Every row gives one point. Two turns around zero, p and q, are shown by what they do to some points. Where does a point land after both, in the order given? Backwards means that the second turn is done in reverse. Each puzzle has new turns, and all numbers are rounded.
In the rows, 128 means zero.

Turn p:
[114 176] => [178 129]
[167  60] => [ 52 108]
[103 133] => [139 151]
[128 143] => [142 124]
Turn q:
[78 85] => [ 81 175]
[169 144] => [147  88]
[137 155] => [156 121]
Where do these land?
p, then q: [195 166] => [ 55 103]
p, then q backwards: [ 84 152] => [ 94 165]
p, then q: [128  85] => [136 170]
q, then p: [ 99 102] => [161 148]
q, then p: [133 135] => [122 122]

Turn p:
[173 146 121 128] => [157 132 148  94]
[125  83  78  78] => [137 205 122 159]
[ 83 160 120 151] => [140  86  96 155]
[103  81 136 157] => [ 80 136  91 126]
[124 168 154  47] => [148 124 204 180]
[136 151 156 170] => [121  82 125  97]
[151 106 130 165] => [113 132 110  86]
Turn q:
[148 100 106 176] => [133 174 166 108]
[ 84 158 124  31] => [ 88  33  95 152]
[ 87 131 107 138] => [116 112 126  85]
[144 150 107 133] => [101 148 120 131]
[154 106 131 128] => [137 140 151 148]
[152 124 193 161] => [192 161 109 146]
Where do these land?
p, then q: [157 110 186 108] => [172  84  96 125]
q, then p: [144 173  80  92] => [114 109  73 176]
p, then q: [124 139 103 161] => [ 98 131 157 138]
q, then p: [ 97  76 100 161] => [103 131 196 145]
q, then p: [ 95 152 106 112] => [117 156 112 164]
q, then p: [127  86 165 181] => [153 127 190  89]
p, then q: [152 160 156  81] => [187 137 110 154]
